Every row gives one point. Each copy is the shape, with its points in the same order, turned, moved and blurred by noise. Say if it was mirrored as well.

Shape (9 x 3):
[[-19.3   3.3 -44.4]
 [ 14.9  -7.1 -19.7]
 [  3.6  43.1 -27.8]
 [-19.4  33.0   3.9]
 [ -2.8   4.8   9.4]
 [ -6.4  -1.4  10.6]
 [ 13.2 -16.7   1.6]
 [  4.8  28.2   4.4]
 [ 16.4  -7.1   1.3]]
Copy 1, 9 rows:
[[-14.2  55.9   9.3]
 [ 15.1  19.6   8.1]
 [ -4.6  23.4  51.3]
 [-36.0   6.1  29.0]
 [-13.8  -5.3   6.6]
 [-12.3  -4.8  -1.3]
 [ 11.7  -3.9  -6.4]
 [-14.1   0.2  34.0]
 [  9.8   3.0   3.9]]
Copy 1 is: only turned
Copy 2 (9 x 3):
[[ 10.9 -11.5 -42.5]
 [ 24.6  -1.8  -6.2]
 [  2.0 -45.8  -3.7]
 [-29.1 -18.3   0.7]
 [ -9.1   7.6   6.5]
 [ -9.6  14.6   5.8]
 [ 15.3  19.6   9.3]
 [ -8.3 -19.1  15.9]
 [ 12.8  15.1  13.6]]
Copy 2 is: mirrored
Copy 3 (9 x 3):
[[ 48.7 -23.5  -3.2]
 [ 19.9   7.8 -16.4]
 [ 40.3  10.6  26.6]
 [  6.1 -15.4  33.1]
 [ -5.5  -2.4   4.0]
 [-10.4  -7.9  -2.3]
 [ -3.4   6.5 -24.6]
 [  2.3  10.5  24.6]
 [ -1.2  12.5 -12.7]]
Copy 3 is: mirrored

Shape, 10 rows:
[[ 19.9   8.4  36.3   8.3]
 [-21.4 -18.5  -1.0  23.9]
 [  6.5  -2.5  31.8   2.5]
 [-32.3 -22.0   0.0  13.6]
 [ -8.4   4.2  -6.1  13.1]
 [ 21.6  22.1  44.9  -4.6]
 [-28.4 -21.1  -5.1  18.8]
 [ 10.3 -29.5   1.9  32.2]
 [-17.8   6.4  -9.4   5.8]
 [-10.6  -8.5   9.9 -27.4]]
Copy 1 (10 x 4):
[[-28.3 -16.7   0.7  24.6]
 [  4.8 -16.5   2.8 -28.6]
 [-18.3 -20.9  -9.8  13.3]
 [  8.9 -13.6  -7.1 -31.8]
 [ -1.1   1.9  11.9  -9.5]
 [-34.1  -4.9 -10.9  41.2]
 [ 10.5 -13.1  -1.3 -34.1]
 [ -0.1 -38.3  22.5 -13.7]
 [  6.4  12.5   4.5 -14.4]
 [ 19.3  -3.7 -22.4  10.3]]
Copy 1 is: mirrored
Copy 2 (10 x 4):
[[ 23.7 -13.5 -36.7   5.4]
 [ 18.8   8.0  21.2  28.2]
 [ 13.2 -25.9 -16.3  12.9]
 [  3.8  -1.9  30.8  30.0]
 [  1.2   5.6  10.7   7.7]
 [  4.3 -23.6 -44.8   5.6]
 [ 14.2   2.3  33.1  31.2]
 [ 44.2  -0.7  18.2   7.7]
 [ -6.2   9.7  18.2  12.0]
 [-12.5 -33.6  10.8   6.4]]
Copy 2 is: mirrored
Copy 3 (10 x 4):
[[-15.6 -32.1 -34.2  -3.8]
 [ 16.6   9.4   6.3  15.8]
 [-10.6 -10.2 -28.0   2.1]
 [ 14.9  17.6  -1.3  16.6]
 [ 10.0  -2.1  -0.8  -9.1]
 [-21.0 -28.6 -47.0 -15.1]
 [ 16.6  11.0   5.0  17.6]
 [  7.3 -21.7  18.7  27.7]
 [  9.2  10.3   0.7 -13.9]
 [-22.3  19.2 -12.2 -11.4]]
Copy 3 is: mirrored
